Each point is reached from the start by the listed moves, each made once or not at all, plus a little noise. Say if it took an odd or an even number of moves. Then give how often each move was made.

Moves:
(1): [ 31.3  26.3  14.0 -16.9  -7.2]
(2): [-11.8  17.4   2.4   4.5  11.7]
Start: [-8.8  6.0  1.6 -8.0 14.1]
Points:
[ 10.0  49.8  17.9 -20.9  19.5] => even (1, 1)
[ 21.8  32.5  15.7 -25.2   7.3] => odd (1, 0)

Moves:
(1): [14.9  1.0  8.2]
(2): [-34.1  29.3   8.5]
(3): [-12.8 -39.6  11.6]
Start: [10.6 -2.8 -7.9]
Points:
[-8.5 28.9  9.2] => even (1, 1, 0)
[-22.5 -14.4  22.0] => odd (1, 1, 1)
[-21.8  27.9   2.2] => odd (0, 1, 0)

Moves:
(1): [ -0.1  -7.1   9.1   3.8 -28.7   3.9  11.4]
(2): [-15.6 -15.7  13.1   6.8 -14.1  15.6 -21.0]
(3): [ 15.6   0.4  18.4  11.5   2.0 -33.5  -2.0]
(4): [ -5.9  17.8   3.0  23.4   5.0 -14.9   3.0]
(5): [  6.3 -14.2  11.3  22.4  16.6   2.5  -0.7]
(6): [ -2.2 -23.7  -7.4  -0.5  -0.8 -10.3 -20.9]
Start: [ -9.5   9.1   5.8  -4.4  12.5  -2.1 -10.5]
Points:
[ -3.2   4.6  22.6  30.3  16.7 -60.5 -31.1] => odd (0, 0, 1, 1, 0, 1)
[-10.3   5.8  27.9  45.2   5.0 -10.5   4.5] => odd (1, 0, 0, 1, 1, 0)
[ 13.2  -4.7  35.7  28.3  30.0 -31.8 -13.0] => even (0, 0, 1, 0, 1, 0)
[-24.9  -4.8  20.3   4.2  -1.7  11.0 -33.0] => odd (0, 1, 0, 0, 0, 0)
[  1.9 -20.9  25.2   7.7 -14.2 -41.8 -22.5] => odd (1, 0, 1, 0, 0, 1)
[ -4.9 -20.4  49.4  38.3  17.5 -16.1 -31.2] => odd (0, 1, 1, 0, 1, 0)

Moves:
(1): [  3.2  17.8   5.5  14.1 -13.3   0.7 -14.6   8.0]
(2): [ -0.2   8.8  -3.3 -10.6 -10.9  16.7  22.7   2.3]
(3): [  1.3  12.8 -10.0   6.2   5.9  -3.7  21.9  -0.5]
(4): [ -7.6  13.9 -36.1  -2.5  16.4  13.2 -15.4  -5.8]
(5): [-3.7 -8.8  4.0 -3.7 11.4  0.5  2.9 15.9]
(6): [15.8  2.5  7.9 11.0  3.6  8.1 -6.1 -5.7]
(7): [ 18.1   6.2  -8.4 -14.9 -10.2  -0.5  13.9  17.1]
(8): [  4.9  -4.7 -12.5   8.5 -11.5   7.6  -2.7   2.0]
Start: [ 0.8 -3.1  9.9  2.3 -2.3 17.1 17.4  6.7]
Points:
[ 36.0  41.3 -38.4   7.2 -27.7  62.7  15.3  25.2] => even (1, 1, 0, 1, 0, 1, 1, 1)
[ 20.4  -2.0  -9.4 -18.0 -23.3  42.1  54.5  44.7] => even (0, 1, 0, 0, 1, 0, 1, 1)
[ -1.6  19.0 -48.5  15.1   8.0  32.7  22.0   1.8] => odd (0, 0, 1, 1, 0, 0, 0, 1)
[ 26.3  29.4 -16.5   6.7   6.4  38.8  -2.2  37.0] => odd (1, 0, 0, 1, 1, 1, 1, 0)
[ 19.7 -10.8  -6.6  -8.7 -13.1  24.8  30.3  41.9] => odd (0, 0, 0, 0, 1, 0, 1, 1)
[ 18.3  -5.4   6.6   8.3 -10.0  49.7  33.3  19.8] => even (0, 1, 0, 0, 1, 1, 0, 1)

Moves:
(1): [ 10.4  25.8   3.7  32.1 -21.7   7.7  18.1   6.3  28.2  -9.7   8.4  -7.2
 -10.6   0.6]
(2): [ -6.9  -2.0   7.2   9.3  -1.1  11.3  12.1   1.8   1.0 -20.0  -1.9 -10.9
  -6.3  23.8]
(3): [  1.5   0.7   8.8   7.1   2.9  20.8  -4.1   7.4 -11.2  26.3 -17.5  10.5
   1.0  -8.4]
(4): [ -9.7  -0.6  19.5  -0.7  16.3 -22.0   1.7   9.6  10.9   9.1   1.8 -25.7
   3.6  10.3]
(5): [-21.4   0.9   7.0 -24.5  -0.9   5.7  -1.6   0.0   9.9  -0.4 -12.7 -12.6
  17.3 -12.8]
(6): [-15.7  -3.1   4.6   0.8 -17.8   3.6  -8.3  -3.2  -6.3  -6.1  -2.9   7.6
  -5.6 -11.2]
(7): [-24.3  -3.2  20.2  -4.7  -2.5   8.0  -4.8  37.5  -9.2  11.8   9.0 -10.6
  -3.8   7.7]
(8): [ -0.8   3.2  16.8  -1.2  -1.3  14.7   0.9  -4.4   0.2  -5.8  -7.7  -7.3
 -14.4 -19.9]
(9): [  3.0  37.6 -23.0  -2.8 -19.9 -23.5 -11.2  -4.8   1.0  11.4 -12.1  -5.8
  10.5  -6.5]
(10): [  3.0 -17.3 -13.2  -4.3 -11.7 -21.4   9.1  -3.9  -4.2   9.0  -3.2  -3.7
  -3.4 -18.4]
(11): [-18.7   0.5 -10.7  11.3  15.5  17.8   3.2   1.5  18.7 -14.5  -9.9  -1.5
 -44.5  14.4]
Start: [ -6.3  14.3 -15.6  17.3 -24.1   0.3   5.4  12.0  11.3  -9.0 -10.8 -10.9
 -16.8  -4.5]
Points:
[ -5.8  78.0  -5.0  50.2 -47.4 -20.2   8.8  33.9  40.1  26.3 -29.3 -38.0
 -10.1 -14.2] => even (1, 0, 1, 1, 0, 0, 0, 0, 1, 0, 0)
[-15.8  40.6 -19.2  58.3 -32.3  29.5  29.3  22.1  56.2 -34.6  -8.3 -18.8
 -71.7   9.4] => even (1, 0, 0, 0, 0, 0, 0, 0, 0, 0, 1)
[-28.9  36.3 -20.0  -5.4 -57.4 -13.2  16.4  -1.8  19.8 -16.6 -46.9 -52.9
 -10.0 -42.4] => odd (0, 1, 0, 0, 1, 0, 0, 1, 1, 1, 0)

Moves:
(1): [ -4.3  10.9   4.8   9.8   8.3   5.6  14.3  -4.0   4.2  -3.5 -17.5  -2.9
 -10.2   3.5   6.2]
(2): [-11.0 -12.6  -7.3   0.7   5.2   3.7  -7.4   7.9  -1.3   3.0   4.3  -4.2
   6.4  -2.0 -14.5]
(3): [ -5.6  -7.8  21.5  -4.4  -0.7   2.4 -16.8  -9.2  -1.2  -6.6   3.3   1.4
  -0.4   3.4  -0.5]
(4): [  8.2  -0.4  -1.4  21.0  -7.8  -2.9 -10.6  -5.7 -14.2   3.2  15.1  -6.7
  -7.9  -8.9  18.9]
(5): [-11.0  34.8 -18.8  -9.5 -10.5   2.8  18.3   4.7  16.7  -8.4  -7.3  12.8
  -9.3 -26.1  -8.7]
(6): [ 18.2 -12.9  15.6  11.4  13.6   3.4   5.6 -13.5  -1.8  14.9  24.5  -1.2
 -10.2   4.6 -12.2]
(7): [ -5.2   9.0  -1.8  10.2  -1.3  -7.9   5.3   0.9   3.8 -19.0   1.7  -7.6
  12.3   1.5   1.5]
(8): [-18.6  28.1   9.9   8.7 -27.2  12.6  11.4  -9.7 -12.2   5.0 -13.1 -28.4
  -3.3   8.7  -8.1]
(9): [  4.9   2.1   3.9  17.5 -13.0   2.8  -8.6   0.5  16.4   1.9 -12.3  -6.9
 -11.8  10.6   3.7]
(10): [ -6.5  -4.4 -24.5 -20.0  -3.9 -23.6  24.0   5.3  15.1 -22.3 -12.5 -13.1
 -10.3   3.5 -12.3]
(11): [  1.2   6.9  10.1  -5.6  -2.4  -2.6  -9.0  -8.0  -9.9  -7.0  20.0  -7.5
 -29.4  17.7  -1.4]
(12): [-19.9  -9.6 -11.2   1.9   1.8  -2.1 -21.3 -16.8 -21.1   9.5   4.6  19.0
  -9.8  11.1  14.7]
Start: [  8.5  13.4 -10.1 -13.6 -10.3  19.5  -8.2  14.2   4.0   1.1   6.6  -6.8
  -4.6  24.6  11.6]
Points:
[-24.7  33.2  12.9  19.1 -30.5   4.4  -5.3 -47.0 -32.1 -24.6  31.0 -54.9
 -73.2  70.7  19.1] => odd (1, 0, 1, 1, 0, 1, 1, 1, 0, 1, 1, 1)
[-52.4  54.1 -33.9 -35.6 -51.6  11.6   7.4 -12.0   1.7 -21.9 -18.6 -14.2
 -38.6  24.1  -3.4] => odd (0, 0, 1, 0, 1, 0, 0, 1, 0, 1, 0, 1)
[ -6.0  16.1 -13.4 -42.0  -9.2   6.1   5.9   2.4  22.3 -25.4  38.4 -18.6
 -56.6  26.5 -38.0] => even (0, 1, 1, 0, 1, 1, 0, 0, 0, 1, 1, 0)
[ -3.0  -9.1  13.4   5.1   4.0  15.6 -34.9 -24.3 -16.5   1.2  41.0   5.4
 -11.7  44.7  14.5] => even (0, 0, 1, 0, 0, 1, 1, 0, 0, 0, 0, 1)
[ -5.7   2.0   0.5  14.0 -14.9  15.1 -37.5   8.7  -9.4 -19.4  31.4 -24.0
   6.5  18.9  17.7] => even (0, 1, 1, 1, 0, 0, 1, 0, 0, 0, 0, 0)
[-30.7  46.1 -31.1  -9.2 -25.7   5.3  20.8  19.7  58.1 -54.1 -34.5 -26.4
 -27.8  17.9 -13.8] => odd (1, 1, 1, 0, 1, 0, 1, 0, 1, 1, 0, 0)
[-11.9  22.2 -19.0 -25.2   1.9  13.9  30.5   5.4  35.7 -22.4   1.0 -13.8
 -37.4  10.8 -30.4] => even (1, 1, 1, 0, 1, 1, 0, 0, 0, 1, 0, 0)
[-12.3  63.1  -0.2   9.3 -28.1  24.5   4.1   7.4  42.7 -33.5 -26.2  -9.7
 -23.0  16.9  14.2] => odd (1, 0, 1, 0, 1, 0, 1, 0, 1, 0, 0, 0)
